Each row is a point. The last column is the point's height on a tilted bowl or saddle (a function of degree 2), plus a little noise. Along how many of its main directions does it bend up, bend down or stay straight?

Points:
[[ 2.78 -3.23  3.76]
 [-1.01  2.11  0.81]
 [-0.87 -0.97  1.90]
 [-2.64 -1.06 -1.11]
 [ 1.20  0.49  0.86]
 [ 3.51 -1.10 -0.51]
 [-1.32  1.22  1.12]
 [ 1.34  3.39 -4.15]
 [ 3.43 -0.92 -0.60]
 [ 1.00  1.15  0.48]
 [ 1.14  2.64 -2.12]]
Directions: 0 up, 1 down, 1 straight

Points:
[[-2.65 -0.28 -2.41  2.54]
 [ 3.71 -2.61 -0.84  3.10]
 [-3.17  0.72  0.72  0.17]
 [ 1.54 -5.67 -1.46  4.22]
 [ 0.60 -3.94 -1.74  1.55]
 [-1.40 -0.02 -0.94 -0.27]
 [ 1.58 -1.77 -0.22 -0.41]
 [ 1.82 -3.54  0.09  0.67]
 [-0.83  0.38 -1.31  0.18]
 [-2.92 -1.45  1.53 -1.54]
 [-0.73  1.85 -0.05  1.04]
 [-4.85  2.10  1.32  3.95]
 [-2.55 -0.58 -0.35 -0.46]
 [ 0.19 -0.41 -0.44 -0.81]
 [-0.06  2.52 -0.65  2.41]
 [-1.05  1.31 -1.33  1.27]]
Directions: 3 up, 0 down, 0 straight

Points (23 x 5):
[[-1.68 -1.23  3.09  5.59 -2.92]
 [-0.49 -2.56 -4.68 -1.52 -1.34]
 [ 2.68 -1.60 -0.42  0.45 -1.81]
 [ 4.09  1.30  0.54  3.01 -3.47]
 [-1.13 -0.43 -1.73 -1.49 -1.12]
 [ 0.41  2.15 -2.38 -0.37 -1.75]
 [-1.50  0.74  0.07 -2.09 -1.45]
 [-1.57  1.54 -0.42  3.14 -1.60]
 [ 3.29  2.86  0.85  1.10 -2.53]
 [-2.44 -0.21 -3.55  0.78 -2.01]
 [ 1.06  1.29 -2.83  2.72 -2.82]
 [-2.27  0.72  1.51  1.79 -0.81]
 [-0.29 -0.24  1.20 -3.56 -2.54]
 [ 0.14 -1.95 -3.26 -0.72 -1.14]
 [-1.46  2.68 -2.12  0.79 -1.82]
 [-1.45 -2.49 -0.10  1.72 -1.56]
 [-2.57 -1.42  0.32  0.81 -1.30]
 [-1.98 -1.79 -0.30  0.99 -1.27]
 [-2.83 -0.15 -3.42 -0.36 -1.88]
 [ 0.42  0.93 -3.42 -1.76 -1.73]
 [ 0.26  0.39  2.70 -3.29 -2.92]
 [ 2.61  1.60 -2.21 -0.17 -2.28]
 [ 0.37 -1.71 -0.22  1.73 -1.36]]
Directions: 0 up, 3 down, 1 straight

Points, 45 rows:
[[ 2.37  2.07 -0.89 -0.36  1.81 -0.95  1.74]
 [-0.18 -4.54 -1.39  1.35  2.97 -0.13  2.87]
 [-2.82 -2.68 -1.34 -2.15  0.14  0.61  0.30]
 [-2.28 -1.11 -2.97  2.24 -0.33  0.05  2.44]
 [ 2.38  2.08 -5.18  3.05  0.10  1.99  5.61]
 [ 0.79  0.68  0.59 -2.02 -1.15  0.06 -0.56]
 [ 1.67 -3.66 -2.99  2.81  1.13 -2.31  4.02]
 [-2.71 -2.96 -1.95 -2.35 -1.45 -0.30  0.71]
 [ 1.61 -3.87  0.54  0.33 -1.00 -1.82  1.29]
 [-3.10  1.77  1.49 -1.37 -1.64 -2.16 -0.17]
 [-0.37  2.40  0.26  2.03 -3.18 -0.33  1.47]
 [ 0.94 -1.81  3.51  1.89  3.21 -0.82  3.34]
 [-1.16 -0.29  1.39 -3.43 -0.56 -0.30 -0.59]
 [-2.63 -3.15  0.94  3.11  1.28 -0.51  2.20]
 [ 4.01 -3.30 -2.13 -2.02  2.45 -3.72  3.61]
 [-2.12  1.83  0.64  0.82  1.39 -0.82  0.92]
 [ 1.54  0.24 -0.58 -6.15 -2.87  0.20  0.55]
 [ 1.52  0.69 -2.63  0.57 -0.79  1.79  1.26]
 [-0.35  0.70 -0.60 -0.51  0.22 -2.32  0.20]
 [ 1.38 -0.34  0.38  3.70  0.95  4.32  4.06]
 [-1.43  1.42  2.67 -3.76  0.17  1.62  0.05]
 [-1.80 -3.79 -3.29 -0.26 -1.28  1.09  2.21]
 [ 0.97 -2.21 -0.33 -0.62 -1.27  0.83  0.14]
 [-2.75 -0.25 -2.88 -0.25 -4.88  0.07  2.31]
 [-2.01 -0.39 -3.35 -3.04  2.25  0.89  0.80]
 [ 1.66 -2.54 -0.78 -1.68  1.15  1.14  0.76]
 [-1.79  1.29 -0.24  0.29 -2.45  1.99  0.41]
 [-2.44 -1.88  0.68 -1.84  0.37  2.53  0.09]
 [ 1.45 -2.90  1.69  2.41  1.17  3.26  3.08]
 [-0.61 -1.21  0.28  1.58  1.72 -1.26  1.25]
 [-0.95 -0.29  0.14 -0.37 -1.86  0.88 -0.32]
 [ 4.49 -0.20 -1.68 -3.60 -2.30 -1.80  1.18]
 [-1.97  1.63  2.42  3.37  0.34 -1.06  2.41]
 [-0.69 -1.58 -2.53  2.50 -2.89  3.55  3.28]
 [-0.08  0.72  0.40  0.24 -1.81  1.26 -0.06]
 [ 0.09 -0.35  0.93  3.38 -1.35 -3.10  2.08]
 [-3.71  0.42 -1.05  1.49 -2.08  2.38  1.72]
 [ 1.05 -0.97  4.27  1.39  0.79  1.20  2.42]
 [ 1.66  2.38  2.83  1.37 -0.42 -0.10  2.06]
 [-1.71 -2.22 -1.76  0.44  1.08  2.10  1.12]
 [ 0.56  2.50 -0.20 -0.24 -4.56  1.50  0.95]
 [ 1.39 -1.01 -0.26  2.24 -1.84 -0.82  1.22]
 [ 1.10  2.67 -0.08 -2.36 -0.82 -0.07 -0.12]
 [ 0.67 -3.29 -0.35 -0.30 -1.83 -0.40  0.65]
 [ 0.12  3.31  3.17 -2.63 -0.89 -0.27  0.64]]
Directions: 6 up, 0 down, 0 straight
